Every row gives one point. Each copy is the shape, with its points in the same order, stretched, turned, moved and blurred by noise. Is it also mirrored, or only turned?

Shape (9 x 3):
[[-20 -62 -29]
 [-34 -33   0]
 [ -1  35  -8]
 [-10  25 -20]
 [ 18  32 -22]
 [ 24 -46  10]
 [ 35  28 -15]
 [-21   6  -5]
 [  2  23   6]]
Copy 1:
[[ 31 -38 -36]
 [ -2 -31  -6]
 [-14  36  16]
 [  3  31  18]
 [  4  49   1]
 [ -6 -15 -61]
 [ -4  56 -16]
 [ -8   0  15]
 [-21  28   0]]
Copy 1 is: mirrored
Copy 2 (9 x 3):
[[ 62  45  36]
 [ 18  53  15]
 [-12 -20 -40]
 [  5  -9 -35]
 [  4 -48 -30]
 [ 15   0  61]
 [ -1 -56 -12]
 [  0  18 -17]
 [-17 -15 -22]]
Copy 2 is: mirrored
Copy 3, 9 rows:
[[-49 -20   4]
 [-45  20   1]
 [ 21  30 -27]
 [  4  11 -34]
 [ 37  -1 -18]
 [ -2  -5  52]
 [ 54 -10  -5]
 [-14  14 -23]
 [ 15  24   2]]
Copy 3 is: only turned
Copy 4, 9 rows:
[[-39 -54  67]
 [-23  -5  57]
 [  2  15 -25]
 [-20  10 -13]
 [ -5 -15 -40]
 [ 25 -54  43]
 [ 13 -19 -46]
 [-17   8  12]
 [  9   9 -21]]
Copy 4 is: only turned

Shape (8 x 4):
[[ 24  38 -29  22]
 [ 24  28   6 -29]
 [-13   3  26 -18]
 [-13   0  13  22]
 [ 24  39 -34  30]
 [ 10 -35 -26  59]
 [-16  12  13 -40]
 [ 24   8  -2  40]]
Copy 1:
[[ 31 -21 -52  46]
 [ 40 -17 -48 -27]
 [ 26  -3  16 -32]
 [ 11 -15  28  16]
 [ 28 -19 -48  57]
 [-54 -14  21  65]
 [ 38  22  -9 -43]
 [  1 -42  -6  39]]
Copy 1 is: only turned
Copy 2 (8 x 4):
[[  7  18 -43  -8]
 [ 36 -21 -25  19]
 [  9 -14  17  23]
 [ -1  11  14  -1]
 [  6  23 -47 -13]
 [-16  12   5 -58]
 [  2 -24   4  39]
 [ 22  18 -11 -25]]
Copy 2 is: mirrored
Copy 3:
[[-39  20 -47 -24]
 [  2   8   3 -64]
 [  7 -31  24 -19]
 [-17 -25  17  24]
 [-49  22 -45 -15]
 [ -9   5 -10  60]
 [ 18 -28  -1 -42]
 [-29  14   4   7]]
Copy 3 is: only turned

Shape:
[[ 32 -30  29   1   2  29]
 [-27  13  11  31  -2  13]
 [ 18   2  70 -20   2  10]
 [-49  19 -29   6  31  44]
 [-15  -3 -28  15 -32 -11]
 [-57  27 -46  -2  63  15]
 [-17  -1 -24  54  -1  -9]
 [ 46  -6  31   4  29  19]
 [ 30  -4  24  20  -2  -9]
 [  7  34  -8  28 -30   6]]
Copy 1:
[[-18  62  18  52  26  -3]
 [-34  -5 -24  -4  -3 -22]
 [-59  67  32  11  18 -18]
 [  2  20 -68 -29   2 -34]
 [-20 -33 -20  -9 -16  18]
 [ 30  -5 -69 -68   4 -45]
 [-12 -32 -21  -3  -5 -19]
 [-12  63  24  26  10 -29]
 [-24  19  26  17  -1 -12]
 [-34 -12  -8 -10 -40 -13]]
Copy 1 is: only turned
Copy 2 (10 x 6):
[[  1 -42 -19  32 -21 -15]
 [ 14   1  21  34  -5  -3]
 [ 43 -35 -42   7  -9 -13]
 [-15   7  34  13  -9  44]
 [-18  19  30  20  -7 -36]
 [-27  19  35  -2  19  68]
 [-11   9  45  56  19 -18]
 [ 11 -56 -25  12  11  -5]
 [ 11 -34  -9  33   8 -34]
 [ 10 -15  40  20   6 -42]]
Copy 2 is: mirrored
Copy 3, 10 rows:
[[-23 -44 -26  23  37  12]
 [-31  13 -22  -6  39 -13]
 [-58  -9  -6  46  29  21]
 [-34 -10   3 -64  29  -5]
 [  6  10 -29   0 -10 -23]
 [-12   2  40 -81  19   0]
 [ 15  15 -25 -16  35 -22]
 [-20 -29  -9  11  46  39]
 [ -7   1 -19  28  31  13]
 [-16  28 -44   0  14  10]]
Copy 3 is: only turned
Copy 4 (10 x 6):
[[-16 -24  12  14 -15 -23]
 [ 28   0 -11  46  35  10]
 [-51 -40  11  15  47 -14]
 [ 48 -35 -47  22  12  11]
 [ 31  33   5   5  -6  24]
 [ 60 -21 -65 -12  13 -10]
 [ 61  33  -1  26   3  -7]
 [ -2 -41  18  -3  12 -42]
 [  6  -1  30   6  16 -19]
 [ 36  -5  26  12  45  27]]
Copy 4 is: only turned

Shape (11 x 8):
[[ -4   9 -27  -3  23 -35 -19 -33]
 [ 27  21  32 -13  -6  -7  21  31]
 [ -3 -43  30  19  -4   4  37   7]
 [-29 -24   8   5 -14 -16  15  31]
 [ 76  20   4  59  11  27  45   0]
 [ 11  17  18  -1  20 -47  -6  10]
 [ 26  28 -75 -28 -22   0  28 -19]
 [-24  -2  17 -11   7  23   4  12]
 [-63  10  27   7   8 -29   6  -5]
 [ 23  -1   2  19 -68  -2 -29 -27]
 [-14 -11   0   6 -23   0 -36  52]]
Copy 1, 11 rows:
[[-37   1 -10  16  12 -24 -19  34]
 [  8 -30 -10  -9 -18 -40  -9 -25]
 [ 24  -3 -14  14  -6  -2  52   2]
 [  0   1 -39  10 -20  36  10 -11]
 [ 40  22  18 -23  40 -93   4  -5]
 [-16 -14 -38  17 -22 -43 -26  15]
 [-45 -12  15 -26  66 -17 -15 -42]
 [ 16 -22   3 -11 -16  21  -5  12]
 [ -7  -1 -47 -20 -22  28   9  49]
 [-29  63  31  -2 -30 -17  25 -14]
 [ -1  24 -14  19 -50  41 -47 -24]]
Copy 1 is: only turned
Copy 2:
[[-15 -46  23  10  -3  10 -37  34]
 [-18  35  24 -19  -9  16  14   6]
 [ 35  29 -18 -12  17  50  58  -1]
 [ -3  10 -36  -3 -18  23  35   6]
 [ -5  26  18 -39  92  18  55  11]
 [-37 -14  29   3 -12  28 -10  41]
 [ -6 -32  17 -60  -6 -42 -15  -9]
 [ 21  38 -21  21  -1  16  -2   8]
 [-20   3 -34   7   7  54 -40  15]
 [-11   3   9  -3 -12  -8   7 -87]
 [-19  18 -36  41 -39 -20  35  -4]]
Copy 2 is: only turned
Copy 3 (11 x 8):
[[-42  14 -26 -33  12 -11 -12  -5]
 [ 27   4  -7  36  -6   7  -1 -51]
 [ 15  -1 -10  -4 -40  -4  62  -1]
 [ 26  -8   2 -16  13  16  34  30]
 [-31  46  50  21 -62   9  15 -81]
 [ -1  -9  -4 -13  13 -28  -4 -38]
 [-48  77 -36  10  19  61 -11 -17]
 [  2  -9 -14  20 -28  29 -13   8]
 [-12 -36  11  12  32 -22  18  39]
 [ 24  90   0   8 -13 -39  -6  22]
 [ 47   1  19 -31   3  27 -23  24]]
Copy 3 is: mirrored

Shape:
[[ 45 -12  23 -15 -27  14 -22  12   8]
 [  2  32  49  12   1 -17  10 -46 -43]
 [ 11  -5 -24  13 -17  36   7 -48  -2]
 [  0   7   5 -20 -16 -20 -17 -19 -55]
 [-30 -26  14 -21  23 -29 -18   9  18]
 [-10  45 -19 -25  11 -24 -35 -42 -20]
 [ 20 -37  26  23  28  14 -30 -19 -22]
 [ 14 -15   2  11  29  -4  -1  14  -3]
 [ 44 -20 -28  38 -42 -33 -30 -15   9]
 [  8 -25  43  -7  28 -17  20  22  20]
 [ -3  -4 -35  42  -5 -23  47 -18  20]
 [ -5  31 -13  38 -35  36 -30 -38 -46]]
Copy 1:
[[ 43 -12 -19 -44  12   6  22 -30  29]
 [ -3 -45  77  28 -49  65  13 -19 -21]
 [-21 -29  19  27  57  18 -38 -16  27]
 [ 28 -24  33   5   2  33  41  -5 -48]
 [ -2 -32   7 -23 -15 -61  22  24 -25]
 [  0 -13   2  49 -13   0  33  -3  -8]
 [-47 -21  16 -51  21  11  28 -13   0]
 [-20 -19 -12 -35   5  -1   3   0 -22]
 [ 23  38  19   3  54 -30  17 -71  -6]
 [  2 -51   7 -47 -36 -16  -8  -1 -14]
 [-15 -16  36  32  20 -18 -54 -22 -32]
 [ -8  32  61  22  30  58   5  -2  19]]
Copy 1 is: mirrored
Copy 2, 12 rows:
[[-46  -8  21  27  14   8 -18  -2 -22]
 [-24  10 -16 -40  46 -18  57 -17 -14]
 [ 20  52 -27   9  47  14  -9 -17  22]
 [  0  -5 -34 -17  13  23  29   1 -50]
 [ 14  11  18  -8 -12  28  34  59  -6]
 [ 41  11 -47 -47  40  -5   4  42 -28]
 [ 10   5  16  44  50  -7  41  12   9]
 [ 13  -7   4  27  -8 -11  17  25  17]
 [  4 -50 -38  21  59  36 -38  24  19]
 [-38   5  30  18 -28  -3  37  31  22]
 [ 20  15 -43  -5   2  22  -2  11  64]
 [ 44  14 -16 -31  65  -2   3 -59 -25]]
Copy 2 is: mirrored
Copy 3 (12 x 9):
[[ 36  -8 -37  20   7  26 -18 -17  23]
 [ 21  15 -28   0  47 -54   1  -1  48]
 [ 17  16 -25   3 -27   0 -33  54  38]
 [ 19  -5 -24  -9  45 -20 -12  13 -14]
 [-40  16  -5  15   0 -10  -3 -41 -35]
 [-19  38 -11  18  63 -24 -39  29  -7]
 [ 14  34 -67  22 -16 -22  11  -5  10]
 [ -8  12  -4  16  -5   4  21   4   2]
 [-21 -37 -54  27  13  39 -31  49  30]
 [ -7   9  -1   0  -9   5  28 -50  18]
 [-39 -22  24  -3 -27  19   0  62  40]
 [ 32  -6 -32  43   5 -48 -27  62  14]]
Copy 3 is: only turned

Shape:
[[-19  58 -18 -23 -23  44  11 -31  34 -39  60]
 [ 42 -48   8  12 -12 -56   9  49  13  11 -31]
 [ 21 -37  32  22   5   8 -19  30  49   4   3]
 [-18  50  17  -9 -60  20   2 -39   9 -19  44]
 [-21  30 -24 -22 -24  42  62 -45  10 -31 -10]
 [  4 -21   8  37 -50  19 -10   9  12 -34   8]
 [ 43   4  21   0  -7   0 -41  21   6 -12 -35]
 [ -5  26   2  34 -11  -5  23  11  20  22 -33]
 [ 36   5  -7  19   5 -16  32 -32  -1 -11  -7]
 [-14  -6 -16  28  -6  12 -33   5   9 -26   5]
 [-47  17   4 -15 -12 -12  19 -17  35 -54 -11]
 [-12  17   2 -10 -47  46 -35 -61  55 -14  27]
 [ 10 -19  23  23  12 -10  -1  34  -4  -3  -3]
 [  7 -14 -29   1 -12 -21 -18  11  16  16  -6]
 [ 15 -32  26  40  17 -47   1   4  -5   7 -24]
 [ 38   1  -4  49   0 -46  11  22  32 -21 -26]]
Copy 1:
[[ 48 -34  82   8  -3  20   8 -41 -28  18  26]
 [-53  25 -48   9 -37  17 -49 -21  72  14 -21]
 [-23  32  -5 -19  10  45 -12  14  60   3 -28]
 [ 17 -15  76  41  26  10 -20 -47 -29  15 -11]
 [ 32 -79   1  16   8   3  -2 -44 -21  25  30]
 [  7  29  -3  -3  32  11 -22 -51  31  26 -21]
 [-24   8   2 -32 -18   1  -6 -45  16 -17 -47]
 [-21 -14  -5  25  -4  -8   8 -15  29  44 -24]
 [ 16 -48   1  18 -23  -7 -32 -23  49  12 -20]
 [ 18  26  17 -25  10 -25  -5 -33  23  10  20]
 [  7 -37  15  32  16  -7  14 -55  18 -21  54]
 [  4 -20  88 -30  56  13 -17 -43 -10   6   4]
 [ -7  24 -23  12 -17   9 -11   3  41   0 -20]
 [-20  16  14 -20 -26 -13 -38 -23  26  24  18]
 [-15   9 -27  25  -8 -21 -31   1  76  -5 -20]
 [ -9  -5  -9  17 -29   5  -9 -48  89  23 -24]]
Copy 1 is: only turned
Copy 2 (16 x 11):
[[-48  73  -1   4 -40   1 -30  31 -31 -62  21]
 [ 25 -43 -29  -1  49 -80  12  14  -1  60 -15]
 [-16 -28  -9 -38  13 -59 -14  18  44  56  31]
 [-18  55   4  -4 -36  10 -20 -22 -52 -19  -1]
 [ -8  42  39   9 -38 -34  -6   7 -28 -56 -27]
 [ 19 -16  -2 -44 -12 -26  17   8 -25  45  20]
 [ 21 -44 -27 -36 -11 -38 -26  20  -1  12 -17]
 [-29 -20   9  10  -8 -26 -13   8   4  53 -24]
 [ -8  25  17 -21  12 -31   8  21  -2  -9 -45]
 [-13 -26 -13 -13  -9  -6  13  15  -3   3  34]
 [-41 -18  26  22  11 -36 -26  -6 -42 -57  20]
 [-37  40 -18 -36 -44 -28  10 -32  -3 -35   4]
 [ 10 -29   0  -5  20 -14 -18  18  14  40  19]
 [ -9 -12 -35  15   9 -39  32   0   5  16   4]
 [  7 -46   5 -15  51 -23   4  -8  13  38 -14]
 [-26 -31  -6 -21  31 -55  -9  38 -10  37 -24]]
Copy 2 is: mirrored
